Every row gives one point. The points of each table are mixes of a few directions, plus a little noise. How many directions does each table use, and how many do they share? Where both have some left over, give the other angles between the two spaces (their principal angles), to ten degrees, smallest first.

First:
[[-29  26  44]
 [  8 -34 -20]
 [-10 -51  -5]
 [ 30  58 -20]]
Second (4 x 3):
[[ 40 -28  73]
 [-19  11 -35]
 [ -5  39 -22]
 [-16 -21 -15]]
Directions: first 2, second 2, shared 1; angles 70

First, 6 rows:
[[ 58   7  37  36]
 [ 40   6  27  25]
 [ 40   6  26  26]
 [-29  -4 -19 -18]
 [-51  -7 -32 -32]
 [-59  -8 -39 -39]]
Second:
[[-43 -95 -18 -11]
 [ 21  38  10   7]
 [ 35  54  18  13]
 [ 18  -5  12  13]
 [-30  10 -22 -22]]
Directions: first 1, second 2, shared 1

First, 6 rows:
[[ 14 -18 -24   0  -5  10]
 [-15  21  26   2   7 -15]
 [ 10 -14 -17  -1  -5  10]
 [  5 -30   0 -13 -11  51]
 [-31  11  63 -14   1  31]
 [ 18  30 -47  27  13 -86]]
Second, 6 rows:
[[ -3  10   2   3   3 -15]
 [ -8  31   7  11  11 -46]
 [ 16 -62 -14 -24 -22  95]
 [ -6  27   6  11   9 -41]
 [  6 -27  -7 -10  -9  41]
 [ -5  22   5   8   8 -34]]
Directions: first 2, second 1, shared 1

First:
[[ -4  21   9  14   5   4  -3  56]
 [  2 -18  24 -43  13  12   6  10]
 [ -4  26   9  19   4   4  -4  63]
 [  1   1 -52  53 -29 -25  -5 -95]
 [  4 -30  45 -78  25  22  10  27]
 [  4 -27  -2 -28  -1  -1   5 -55]
 [ -2  12 -14  27  -8  -7  -4  -3]
 [ -1   6 -12  19  -7  -6  -2 -11]
 [ -2  10  -6  17  -3  -3  -3   9]]
Second (8 x 8):
[[ -8  -1 -37  21 -51 -42  14  13]
 [  7  26  19  26  51  44 -24 -27]
 [  7  11  32  -6  54  46 -17 -16]
 [  5   4  20  -4  31  26 -10  -9]
 [ -7  -7 -31   8 -49 -41  15  15]
 [ -4  -8 -17  -1 -32 -28  11  12]
 [  5 -15  37 -45  35  32  -3   2]
 [ -5  -8 -24   1 -41 -34  14  15]]
Directions: first 2, second 2, shared 1; angles 90

First:
[[ 17 -14  -5 -11  -1  -8  -8  -3 -15]
 [-44  56   8  31  15  26   8  -1  48]
 [ 34 -73   2 -29 -29 -30  16  14 -50]
 [-29 -22  20   8 -25  -1  47  26   4]
 [ 37 -47  -6 -26 -13 -22  -5   1 -40]
 [  1  66 -18  13  40  20 -49 -31  29]
 [-20  69  -9  23  33  26 -28 -20  42]
 [  4 -35   7  -9 -19 -12  20  13 -18]]
Second:
[[-62   0   7 -95   1  -4  -9   0 -62]
 [  2 -35  -9 -21   7 -36  25  42  16]
 [ 27 -20  -8  29   4 -19  18  24  35]
 [ -8  34   9  11  -7  34 -25 -41 -21]
 [ 13  48  10  52 -10  50 -32 -58  -6]
 [ 15  -2  -2  22   0  -1   4   3  17]
 [ 20  50   9  65 -10  52 -33 -61   1]
 [ -1  -9  -3  -9   2 -10   7  12   2]
 [  1 -21  -5 -12   4 -21  15  25   9]
 [ -9 -44 -10 -43   9 -46  30  54   9]]
Directions: first 2, second 2, shared 0; angles 50, 80

First (11 x 11):
[[ -7   7   3  -7   1 -13  -1   7 -37 -11 -26]
 [-12   1  14  27 -37 -32 -41   2 -23 -12   2]
 [ 15 -12  -7  -2  10  27  27 -13  50  22  24]
 [ 16   1   1  10  -7  -9 -17 -21  21   5  15]
 [-14 -13  -4  -2   5  36  25  23  32  12  25]
 [-13 -18 -12 -16  27  59  52  28  47  18  26]
 [  3  15  -8 -13  25   0 -13   5 -10 -16  -3]
 [ 34  17  -9  -3  14 -23 -35 -37  10  -5   6]
 [-21  22  18  12 -30 -62 -55  12 -95 -41 -44]
 [ 11  10 -12 -20  31   8   5  -2  -1  -5  -9]
 [ -7 -31  14  12 -36  11  53  -4   6  30 -12]]
Second, 11 rows:
[[-32  -7   7   5 -10  17  11  36  -5  -5   6]
 [-41  -7  14  18 -29   0  -8  41 -25 -13   0]
 [ 69  21 -17 -11  28 -34 -34 -75  23   5   0]
 [ 67  24 -27 -19  50  -9 -33 -63  53   6  25]
 [-29  -9  10   8 -20   3   9  28 -21  -4  -6]
 [ -4   0   0   1   0   5  -4   8   3  -4   5]
 [ 13  -6  -7 -14  15  15  32 -12  13  14  -8]
 [ -5  -9   7  -1 -14  -1  29  -2 -22   8 -25]
 [ 44  17 -19 -14  36  -2 -25 -38  39   2  22]
 [-51 -13  23  21 -43  -6   4  47 -46 -12 -13]
 [-29 -10   8   4 -16  11  19  33 -16  -1  -5]]
Directions: first 4, second 3, shared 3

First (8 x 12):
[[  7 -29 -11 -11 -29 -11  -2  34  13 -30  16 -39]
 [ 23  18  30 -22  -3  30 -18  76   8 -15  33  24]
 [-10  35 -20  -2  32 -16   9 -50 -19   6  -7  15]
 [ -8 -10  40  -8  10  -2 -20 -11  -8  39 -42  -8]
 [  8 -12  16  28  -5  33  16  15  13  13 -10 -17]
 [-10 -31 -29  27 -25 -19 -13 -33  23 -22   8  -2]
 [-23   6 -31   9  10 -16  45 -60 -38  36 -15  44]
 [ 13  22   5 -21  10   1 -16  30   7 -27  18 -18]]
Second:
[[ 15 -29   4  11  16 -16   3  -1   9  16   2  19]
 [ 32  -2  -2  -3 -10  -5  26  -5  -5 -22   2  22]
 [ 26   8 -16  -8 -14   0  33  -2  -6 -36   5  19]
 [-48  22  34   5  40   6 -58   6   1  52  -1 -88]
 [ 12   1 -39  -8   0   0  32   7   4 -25   9  19]
 [ -2   9 -26 -12 -13   9  16   3  -2 -22   2  13]
 [ 29  26   9  -8 -20   6  24  -6 -16 -36   2  -6]
 [  5 -18 -21   3  19  -9  11   7  12   5   6  13]
 [ 12  -2   8   5  24  -8   3   2   3   8   5 -21]
 [-83 -18  48   9 -45  20 -95 -17  -3  64 -31  12]]
Directions: first 6, second 4, shared 1; angles 30, 80, 80

First (9 x 14):
[[ 12  -7   7 -19 -26  -2 -35 -24 -16 -15 -56  24   7 -21]
 [-39  47 -19  -5  28 -24  30  13 -21  44  35  -5 -23  13]
 [ 42 -82  24  12 -11  46 -19   3  38 -60  -7  -5  33  -2]
 [ 28   8  20 -13 -18  -1 -18 -35   7 -27 -19  -9  24 -14]
 [ -7  60   4 -16  13 -29  20 -20 -10  18  27 -21   3   2]
 [-30  77 -19  18  12 -35  40   9  -7  55  42 -18 -29  15]
 [ 43 -22  40 -47   1  12 -27 -51   6 -61  -9 -18  53 -22]
 [-28 -95 -21  10  42  43  11  69   8  -3  25  18 -18  21]
 [-20  16 -35  58 -40  -7   0  39  -4  47 -40  33 -50   6]]
Second, 11 rows:
[[ 15 -70  -8  46 -27  37 -14  39  27 -17 -27  19  -9   6]
 [-27  48   2 -33  53 -23  39  -8 -13  21  71 -31   4  12]
 [-32  15 -45  51 -34 -12  -2  44 -17  58 -48  43 -59   7]
 [  8 -31   3 -14 -14  10 -29  -6 -10 -19 -43  22   6 -13]
 [  5 -44  11 -22  22  20  -5   3   4 -28  12  -3  18  -1]
 [-15  59  -6  -7   3 -30  12 -15 -17  29   8  -6 -11   0]
 [ 52  33  29  10 -57 -10 -28 -54  18 -30 -42 -12  28 -21]
 [  1 -87 -10  59  22  52  32  73  53 -12  60 -15  -9  34]
 [-29  75  -8  -8  31 -35  40  -6 -12  42  56 -26 -12  13]
 [  9  25  20 -38  11 -13  -4 -38  -9 -15   9 -15  25 -11]
 [ 12 -22  13 -45 -11   3 -41 -32 -25 -29 -56  24  19 -25]]
Directions: first 4, second 4, shared 4

First:
[[  1 -44  44  18  25 -53  27  63   0   9  45  31 -28  75 -11 -27  53  88]
 [ -1  22 -22  -9 -12  28 -14 -33   0  -4 -23 -16  14 -38   6  14 -28 -45]
 [ -1  28 -29 -11 -16  35 -17 -41   0  -6 -29 -20  18 -48   7  18 -35 -57]
 [  0  -5   4   2   3  -5   3   6   0   1   5   3  -3   8  -1  -2   5   9]
 [  1 -40  40  16  23 -49  24  58   0   8  41  29 -26  70 -10 -25  49  80]
 [  0 -19  19   7  11 -23  11  28   0   4  19  13 -12  33  -5 -12  23  38]
 [ -1  34 -35 -14 -20  42 -21 -50   0  -7 -36 -25  22 -60   9  21 -42 -70]
 [  0  -7   8   3   4 -10   5  11   0   1   8   6  -5  13  -2  -5   9  15]
 [  0  23 -24 -10 -14  29 -14 -34   0  -5 -24 -17  15 -40   6  14 -28 -47]
 [  0   6  -6  -2  -3   7  -3  -9   1  -1  -6  -4   4 -10   1   3  -7 -12]]
Second (11 x 18):
[[ -3  12   3 -14  62  18 -36  21   1   4  36   4  26  -6  25 -52 -20  21]
 [  0  14  -6  -7   5  35  -5  -4  18 -10   7  -6  -2  -4   4   4  -9 -12]
 [-18   2 -26 -20  13  74  20   2  32 -81  51 -13 -15  26   7   3 -17 -21]
 [ 14  19  13   4   5 -10 -27  -4  -2  50 -25   2  13 -27   3  -4  -1   3]
 [-24 -38 -26  -4 -29  16  61   0   5 -95  36  -6 -33  51 -14  25   8 -15]
 [  0  -1  10  -3  41 -20 -27  18 -15  21  15  10  23  -6  15 -42  -6  27]
 [ 19  12  12  18 -50 -25   1 -24  -3  55 -63  -2  -9 -26 -18  44  16 -16]
 [ 15  12  16  10  -6 -30 -21  -5 -11  57 -36   5  10 -25  -2   2   6   6]
 [ -7 -24  12   2  44 -56 -17  29 -35  14  24  17  25   9  13 -56   2  45]
 [ -6  -2 -21  -1 -54  43  45 -24  27 -53  -6 -16 -36  18 -19  58   6 -41]
 [  9  -7  12  16 -30 -46   5  -8 -18  38 -39   5  -3  -9 -13  18  17   3]]
Directions: first 1, second 3, shared 0; angles 40
